Each row is a point. Each copy is the shape, with its points in the same order, turned, moved and blurred by noise. Is it also mirrored, or only turned?

Shape, 7 rows:
4.1  -3.4  -5.1
0.8  -0.1  -1.8
-4.2  -1.9  2.0
3.1  -2.2  2.1
2.9  2.9  1.3
3.7  4.0  -0.3
-3.1  1.6  -3.7
Copy 1 (7 x 3):
2.5  5.3  -6.1
0.1  3.4  -1.1
3.3  0.9  4.0
1.9  -1.2  -2.9
-3.1  -0.3  -1.6
-4.4  1.3  -2.5
-0.7  6.2  2.5
Copy 1 is: mirrored
Copy 2, 7 rows:
-0.1  2.4  -6.8
0.2  1.3  -1.1
0.7  -4.6  1.6
-4.9  -0.6  -2.2
-2.9  2.2  0.8
-2.1  4.4  1.1
4.6  0.8  0.5
Copy 2 is: mirrored

Shape:
-0.5  -3.2  -3.5  -0.1
-4.2  0.7  1.3  4.4
3.2  -0.9  -6.1  -1.8
-1.9  1.1  -2.3  0.8
-1.5  7.0  5.2  -1.6
5.3  2.5  0.5  -0.8
1.2  1.5  3.6  0.8
-2.1  2.6  -1.5  0.4
-0.1  1.2  -3.5  -4.9
Copy 1, 9 rows:
-0.5  -1.5  -3.1  3.7
3.3  0.5  -3.2  -4.4
-3.1  -5.9  -0.2  3.7
-1.2  -2.1  -1.6  -1.6
0.5  1.7  5.5  -6.6
1.3  -5.6  5.3  -0.2
3.0  -1.6  3.1  -1.8
-1.2  -1.2  -1.1  -2.7
-4.6  -1.0  1.9  2.0
Copy 1 is: only turned
Copy 2, 9 rows:
3.8  -2.8  1.0  -2.4
3.2  5.2  2.2  0.2
0.1  -6.5  0.2  -0.9
0.6  0.6  1.9  -1.2
-4.5  6.7  -3.6  -1.4
-1.8  -1.6  -4.8  2.0
0.8  3.2  -3.9  0.5
-0.8  1.4  1.8  -1.2
-2.2  -3.1  -0.6  -4.5
Copy 2 is: only turned

Shape, 11 rows:
5.7  -4.9  1.4  0.0  3.2  3.9
-0.8  1.2  2.5  -2.6  1.6  5.7
-0.3  0.2  3.4  -1.4  0.7  -3.3
-2.3  -1.1  1.8  -3.8  -1.2  0.7
-1.1  -0.9  1.0  0.4  0.3  7.3
0.4  -3.3  -1.0  1.4  -1.8  0.0
2.2  -7.0  0.6  0.7  4.2  -5.0
2.0  -4.7  -3.0  -3.8  4.7  2.0
0.3  2.2  1.4  -1.8  1.1  -0.2
1.4  0.9  -3.3  -1.9  -1.2  2.0
-3.5  -5.6  3.4  2.2  3.9  -0.7
Copy 1, 11 rows:
-0.1  7.9  6.4  -0.4  0.2  -2.4
2.0  5.3  0.8  3.1  4.3  3.8
-3.2  0.3  1.1  -0.6  0.5  2.9
-1.0  0.8  1.8  -0.1  5.2  1.6
5.5  4.1  3.4  2.6  3.9  1.8
0.7  -0.6  3.4  -0.4  1.2  -2.3
-6.3  0.9  6.9  0.7  -1.2  -3.1
-3.5  5.7  2.8  3.8  4.3  -4.3
-0.9  2.2  -0.5  1.3  1.5  2.4
1.7  2.0  -1.6  0.7  2.2  -2.7
-2.2  0.0  9.5  3.7  0.8  2.2
Copy 1 is: only turned
Copy 2:
1.5  0.5  3.9  -1.2  3.0  -6.2
-0.5  -1.9  -0.1  4.6  2.2  -0.9
-4.5  2.7  -0.8  -1.9  -0.1  0.7
-1.9  0.1  -0.4  0.5  3.9  3.0
1.8  -1.8  3.0  4.4  1.9  0.1
0.7  0.3  3.8  -3.0  0.8  1.8
-0.2  7.7  2.5  -5.9  1.6  -2.6
4.7  1.9  -0.8  -1.8  4.7  -2.8
-2.0  -0.2  -1.9  0.0  -0.7  0.2
2.3  -3.3  -1.0  -2.0  0.6  1.1
-1.3  7.8  3.9  1.2  1.4  0.7
Copy 2 is: mirrored
